Every row gives one point. Each copy is the shape, with its points in the same order, turned, moved and blurred by noise. Is it also mirrored, or only turned?

Shape, 7 rows:
[0.45 0.17 0.57]
[0.37 -0.23 0.40]
[-0.05 0.05 -0.43]
[-0.18 0.39 0.47]
[-0.14 0.04 0.15]
[-0.02 -0.24 -0.65]
[-0.09 -0.26 0.47]
Copy 1 (7 x 3):
[0.13 0.08 -0.71]
[-0.16 -0.18 -0.42]
[0.29 -0.05 0.40]
[0.12 0.61 -0.31]
[-0.02 0.24 0.00]
[0.18 -0.31 0.59]
[-0.39 0.19 -0.22]
Copy 1 is: mirrored
Copy 2 (7 x 3):
[0.54 0.50 0.16]
[0.23 0.25 0.33]
[-0.06 -0.32 -0.40]
[0.09 0.67 -0.31]
[-0.10 0.20 -0.14]
[-0.16 -0.55 -0.34]
[-0.15 0.37 0.27]
Copy 2 is: only turned

Shape:
[0.09 0.16 -0.24 -0.26]
[-0.35 0.34 -0.21 -0.04]
[1.40 0.05 -0.15 -0.19]
[-0.31 -0.29 -0.29 0.03]
[-0.31 -0.19 0.34 -0.21]
[0.51 -0.04 0.00 -0.04]
[-0.33 -0.04 -0.13 -0.24]
[0.27 0.00 -0.21 0.52]
[-0.34 -0.29 -0.05 -0.18]
[0.01 -0.17 -0.11 0.30]
Copy 1, 10 rows:
[-0.07 0.17 -0.25 -0.04]
[-0.46 0.04 -0.11 0.08]
[1.03 0.15 -0.92 -0.09]
[-0.14 -0.13 0.37 -0.10]
[-0.02 0.33 0.48 0.19]
[0.45 -0.02 -0.30 0.11]
[-0.22 0.17 0.15 -0.09]
[0.25 -0.56 -0.14 0.20]
[0.06 0.17 0.42 -0.07]
[0.22 -0.32 0.16 0.07]
Copy 1 is: only turned
Copy 2, 10 rows:
[-0.05 0.13 -0.38 0.21]
[-0.21 0.23 0.02 0.26]
[0.98 -0.45 -0.98 0.41]
[-0.41 -0.25 -0.09 0.07]
[-0.02 -0.15 0.29 -0.28]
[0.42 -0.33 -0.30 0.22]
[-0.44 0.02 -0.05 -0.11]
[0.08 -0.46 -0.05 0.71]
[-0.38 -0.25 0.02 -0.19]
[-0.10 -0.40 -0.01 0.40]
Copy 2 is: only turned
Copy 3 (10 x 4):
[-0.18 0.09 0.06 -0.24]
[-0.18 -0.12 0.44 -0.03]
[0.27 0.99 -0.82 -0.53]
[-0.30 -0.08 0.01 0.42]
[0.16 -0.46 -0.08 0.20]
[0.20 0.40 -0.36 -0.06]
[-0.27 -0.30 0.12 0.10]
[0.14 0.53 0.08 0.37]
[-0.24 -0.30 -0.06 0.22]
[0.00 0.25 0.05 0.39]
Copy 3 is: only turned

Shape (11 x 6):
[-0.56 -0.06 -0.27 -0.26 -0.32 0.57]
[-0.57 0.62 -0.52 0.30 0.07 0.60]
[0.12 -0.32 -0.22 0.18 0.48 0.42]
[0.00 -0.26 -0.13 0.01 0.45 -0.01]
[-0.09 -0.14 0.01 0.31 -0.13 0.37]
[0.31 0.41 0.19 0.00 -0.03 0.09]
[0.24 0.35 0.04 0.10 0.13 -0.32]
[-0.45 0.10 0.00 -0.52 -0.01 0.25]
[0.20 0.11 0.30 0.40 0.23 -0.19]
[-0.38 0.32 0.35 -0.21 -0.42 0.51]
[0.09 -0.13 -0.19 -0.52 -0.04 -0.28]
Copy 1, 11 rows:
[0.19 -0.50 -0.27 -0.01 -0.47 0.52]
[0.35 0.02 0.19 0.29 -0.04 1.04]
[0.58 -0.20 -0.03 -0.51 0.42 0.19]
[0.47 0.13 -0.07 -0.50 0.17 -0.06]
[0.25 -0.36 -0.03 0.11 0.17 0.09]
[0.10 -0.12 0.69 -0.14 -0.02 -0.01]
[-0.01 0.32 0.54 -0.21 0.08 -0.09]
[0.33 -0.17 0.04 -0.30 -0.66 0.22]
[0.25 0.21 0.43 -0.03 0.29 -0.32]
[0.27 -0.48 0.33 0.28 -0.63 0.12]
[-0.07 0.01 0.07 -0.69 -0.37 -0.10]
Copy 1 is: mirrored
Copy 2:
[-0.46 -0.06 0.44 0.09 -0.38 0.54]
[-0.15 0.37 0.77 -0.33 -0.93 0.15]
[0.45 0.61 0.15 0.11 -0.10 0.23]
[0.25 0.40 0.16 -0.11 0.18 -0.05]
[-0.23 0.35 0.09 0.27 -0.43 -0.07]
[-0.06 0.23 -0.37 -0.40 -0.59 -0.17]
[0.02 0.19 -0.10 -0.52 -0.31 -0.41]
[-0.48 0.00 0.24 -0.42 0.01 0.47]
[-0.09 0.59 -0.11 -0.21 -0.21 -0.43]
[-0.81 0.19 -0.07 -0.24 -0.57 0.34]
[0.08 -0.32 -0.06 -0.38 0.16 -0.01]
Copy 2 is: mirrored
Copy 3:
[-0.55 0.13 -0.11 0.06 -0.07 0.72]
[-0.10 0.45 0.37 -0.46 0.33 1.05]
[0.53 0.19 0.14 0.33 0.07 0.46]
[0.28 0.01 0.13 0.33 0.33 0.11]
[0.01 0.08 0.29 -0.05 -0.27 0.35]
[0.10 0.40 0.04 -0.45 0.00 -0.10]
[0.22 0.18 0.17 -0.44 0.31 -0.26]
[-0.57 0.33 -0.19 0.07 0.28 0.27]
[0.29 0.24 0.48 -0.15 0.07 -0.27]
[-0.68 0.54 0.04 -0.22 -0.25 0.28]
[-0.09 -0.14 -0.37 0.03 0.37 -0.17]
Copy 3 is: mirrored

Shape, 13 rows:
[0.38 0.39 -0.50 -0.15 -0.52 -0.20 -0.38 -0.04]
[-0.02 0.50 -0.04 -0.42 0.26 0.16 0.44 -0.51]
[-0.18 0.01 -0.30 -0.51 -0.13 0.31 -0.61 0.07]
[-0.16 -0.12 -0.07 0.04 0.43 -0.38 -0.17 -0.20]
[0.02 -0.20 -0.04 0.18 -0.17 -0.26 -0.24 -0.36]
[0.26 -0.34 -0.12 0.29 -0.38 0.39 0.44 0.29]
[0.06 0.25 0.44 0.12 0.30 0.49 -0.48 -0.30]
[0.64 -0.43 -0.41 0.46 -0.50 0.39 -0.50 0.29]
[-0.02 -0.02 -0.47 -0.29 -0.52 0.47 0.10 0.17]
[0.66 0.20 0.13 -0.27 -0.07 -0.14 0.15 -0.12]
[-0.01 0.23 -0.05 -0.27 -0.45 -0.46 0.01 0.22]
[0.02 -0.37 0.47 0.09 0.17 0.27 0.01 -0.46]
[0.74 -0.05 0.29 0.09 0.02 -0.44 0.10 0.38]
Copy 1:
[0.22 0.08 0.45 0.41 0.64 0.02 0.20 -0.30]
[0.34 -0.25 0.21 0.02 -0.16 -0.69 -0.19 0.32]
[-0.12 -0.40 0.26 -0.16 0.27 0.05 0.62 0.05]
[-0.26 -0.12 0.09 0.45 -0.44 0.12 -0.03 0.13]
[-0.50 0.22 0.00 0.51 0.02 -0.05 0.04 -0.11]
[0.08 0.22 -0.95 0.01 0.36 0.00 0.01 -0.31]
[-0.31 0.24 0.25 -0.54 -0.41 -0.28 0.30 -0.22]
[-0.03 0.37 -0.51 0.19 0.50 0.23 0.63 -0.91]
[0.20 -0.31 -0.33 -0.09 0.65 -0.17 0.27 -0.09]
[0.41 0.59 0.14 0.23 0.09 -0.16 0.07 0.08]
[0.03 0.08 0.16 0.26 0.54 0.34 -0.16 0.20]
[-0.49 0.31 -0.29 -0.07 -0.35 -0.41 0.17 0.12]
[0.36 0.88 -0.13 0.28 -0.07 0.49 -0.07 0.02]
Copy 1 is: mirrored
Copy 2, 13 rows:
[-0.44 -0.20 0.01 -0.37 -0.02 0.55 0.55 -0.35]
[-0.64 -0.43 -0.38 0.21 -0.04 -0.20 -0.41 -0.50]
[-0.24 0.57 -0.11 -0.18 0.28 0.30 -0.04 -0.23]
[0.07 -0.27 -0.43 0.31 0.17 -0.03 0.11 0.20]
[-0.22 -0.28 0.07 0.08 0.27 -0.05 0.44 0.21]
[0.02 -0.38 0.76 -0.39 -0.32 -0.07 -0.23 0.09]
[-0.68 0.33 -0.25 0.13 -0.33 -0.40 0.05 0.28]
[-0.20 0.02 0.58 -0.78 -0.22 0.44 0.32 0.58]
[-0.19 0.04 0.41 -0.54 0.07 0.17 -0.21 -0.41]
[-0.56 -0.44 0.12 0.30 -0.39 0.40 0.02 -0.14]
[0.02 -0.22 0.13 0.15 -0.11 0.28 0.43 -0.53]
[-0.45 -0.11 0.20 0.37 0.01 -0.45 -0.19 0.43]
[-0.04 -0.46 0.19 0.39 -0.69 0.48 0.25 0.20]
Copy 2 is: mirrored
Copy 3, 13 rows:
[-0.54 -0.16 -0.13 0.22 -0.01 -0.01 -0.43 -0.60]
[0.42 0.28 -0.42 0.28 0.31 0.27 -0.50 0.26]
[0.18 0.34 -0.03 -0.13 -0.26 -0.29 -0.34 -0.79]
[-0.04 0.03 -0.54 -0.44 -0.20 -0.19 0.07 0.18]
[-0.30 0.20 -0.42 0.04 -0.06 -0.30 0.22 -0.02]
[0.12 -0.23 0.41 0.48 0.13 -0.06 0.61 -0.09]
[0.02 0.73 -0.08 -0.44 0.56 -0.15 0.08 -0.15]
[-0.41 -0.24 0.21 0.09 0.21 -0.19 0.73 -0.88]
[0.27 -0.01 0.21 0.61 -0.06 -0.16 -0.10 -0.55]
[-0.32 0.11 -0.06 0.07 0.06 0.59 -0.08 0.00]
[-0.37 -0.10 0.18 0.19 -0.40 -0.07 -0.33 0.09]
[0.15 0.66 -0.27 -0.07 0.11 -0.05 0.53 0.19]
[-0.53 -0.25 0.25 -0.27 -0.09 0.52 0.35 0.21]
Copy 3 is: mirrored
